Every row gives one point. The last column is the point's height on a tilted bowl or saddle (a function of degree 2), plus a little noise. Count its main directions that bend up, bend down and stay straight.

Points, 11 rows:
[[ -8.1 -20.5  12.6]
 [  4.0  -4.1   0.7]
 [-22.1 -37.1  41.8]
 [ 35.6 -14.5  26.6]
 [ 29.9  36.3  31.8]
 [-17.5 -16.1  15.3]
 [-10.5 -21.8  14.9]
 [-12.1  20.3  11.7]
 [  7.9  -1.3   0.3]
 [  3.0   3.1  -0.2]
 [ 21.5  15.0   7.8]]
Directions: 2 up, 0 down, 0 straight

Points:
[[  3.3  31.5  32.7 -36.2]
 [-24.2  12.2   8.2 -13.2]
 [-26.5   1.2  24.7 -20.9]
 [-19.3 -12.3  -6.3  -4.2]
 [ -4.9  -1.4  12.6  -3.5]
 [-43.6  -8.1  29.2 -42.5]
 [ -7.6 -37.0 -38.9  -1.0]
 [  3.1 -17.5 -11.6  13.1]
 [ -9.9  10.7  -4.0  -3.4]
 [-15.3  18.1   3.0  -9.4]
 [-27.2   2.1 -14.6 -14.1]
 [-14.5   3.5 -18.8  -4.7]
 [ 14.8  48.2 -28.6 -40.7]
 [  0.4  -6.3  -0.7   5.7]
 [ 14.9  -5.3  14.2  -3.4]
 [-19.7  -3.9  28.9 -20.9]
 [-27.0 -10.1 -20.5 -15.0]]
Directions: 0 up, 2 down, 1 straight

Points, 23 rows:
[[ 18.7   7.5  25.6 -15.2 -24.3]
 [ -3.7   8.9 -41.0 -14.5 -15.7]
 [ -3.9  -9.9 -13.0   6.9   0.5]
 [-44.9 -10.1  -0.5 -11.0  40.8]
 [-11.4 -57.4  -8.6   5.0   7.7]
 [ 22.5   8.9 -17.1 -10.4  -2.7]
 [  9.5   9.0 -13.4  -6.9  -5.0]
 [ 28.5 -22.4   7.1   3.0 -19.4]
 [-11.9  -9.3  -9.6  31.9  -7.3]
 [-13.7 -22.0  18.3 -13.0  12.9]
 [-36.8 -10.3  -0.7   7.1  19.2]
 [ 15.6  -0.1 -18.6 -53.5 -30.6]
 [ 28.7   6.1 -28.9   2.8  13.6]
 [  4.6  -1.1 -14.4  10.2   0.2]
 [-20.6  32.6   9.5 -59.0 -53.7]
 [ 15.8  12.1  -3.0  -5.8  -3.8]
 [-17.0  20.2   6.8  -0.5 -12.1]
 [ 30.1  12.3  21.8 -19.3 -29.0]
 [ 17.5  22.8  -0.8  12.4   7.7]
 [ -0.7  10.8 -13.7  11.0  -4.5]
 [ 53.2   1.1   9.8 -11.7 -13.8]
 [-27.0  -2.3  -7.0  -9.6   9.9]
 [ -5.8  -5.1 -23.5   1.7  -1.1]]
Directions: 1 up, 2 down, 1 straight

Points (40 x 7):
[[-20.5 -23.2  -8.8 -15.5 -66.8  -8.0 -44.7]
 [-17.4  -3.5  26.9 -47.1  11.5  -4.5 -27.7]
 [ -5.2  -8.3 -13.8  20.0  -0.2   0.9   0.6]
 [ -6.6   6.0  14.1 -31.9 -12.3 -23.3   6.2]
 [  1.1  16.2  -5.7 -34.4   1.5 -10.2  -8.6]
 [-31.3   2.4  30.4   4.3  21.2  14.0 -31.2]
 [  0.1  16.0 -12.3  -9.4  25.7  13.0  -9.0]
 [ 23.5   1.8  -2.0  -6.2   6.0  -6.9   5.6]
 [  6.3 -29.0 -10.3  -9.6 -18.7  35.2 -21.6]
 [  8.6 -22.1  34.9   2.3 -32.2 -14.9 -16.3]
 [ 20.7   0.4  25.8 -35.5  25.1  25.4 -29.5]
 [  0.1   7.0  25.2 -24.0  36.7  23.2 -43.6]
 [ 41.0 -33.6  -0.5  42.9  26.4   9.4 -18.6]
 [-15.2  26.1   1.7 -28.6   9.6  11.5 -31.6]
 [ 19.0  16.3  -4.8  -2.9  -4.4   2.6  11.4]
 [-15.3 -19.3  10.9 -32.8  12.3   8.9 -22.8]
 [  4.0 -12.6  -7.1   6.4 -28.5   1.5  -9.3]
 [  3.0  -9.6  35.9  -7.1 -14.8  -1.8 -13.7]
 [-27.5   6.3 -31.2 -21.1   7.1 -12.1 -20.4]
 [ 19.4  14.7  -9.1 -14.0 -31.5  -0.9  12.2]
 [ -6.1  -5.2 -22.9 -13.4 -18.6   0.0 -11.1]
 [ -0.6  29.7  -0.4  22.5 -18.3  15.2 -12.7]
 [ 17.2  10.3  21.2  17.4  23.3  -4.3 -18.2]
 [ 27.1  -0.4  -7.8 -11.8 -40.3  11.4  11.2]
 [-32.8  -9.4 -32.4   2.4 -18.1   2.3 -18.1]
 [  3.8  -8.5   5.7 -54.2  17.0  -8.0 -26.1]
 [ 13.5  26.6   7.9  -3.5   7.2 -10.7  -5.4]
 [ 21.7   0.6 -15.4   5.3  -9.4 -36.1 -10.0]
 [  1.7  14.9 -15.0  -9.1  32.8  20.2  -8.0]
 [ 32.8 -15.8  -6.5  35.8  -8.6 -20.1 -25.2]
 [  3.7  14.4 -13.7  -1.0 -10.6 -16.7  -4.8]
 [ -0.3  42.4  -3.2  49.2  29.9  27.3  -6.9]
 [ 29.7  19.2 -31.3  -5.5   3.1   0.4  10.7]
 [  6.4   3.6   9.2 -23.0  -2.0 -20.7   3.7]
 [-11.1  27.8  19.1 -12.3  -3.9 -21.3 -16.8]
 [ 25.0   1.4  -7.2 -25.8  11.3  29.7   7.2]
 [-22.1   1.8 -14.0 -26.7   4.8  -0.4 -15.6]
 [  7.6  26.8  -8.1 -10.2  30.1  17.2  -9.8]
 [-44.3   1.2   9.4  14.6  -7.0  51.4 -41.0]
 [ -0.4   6.2  12.9  -0.6  17.8 -20.1 -10.9]]
Directions: 2 up, 4 down, 0 straight
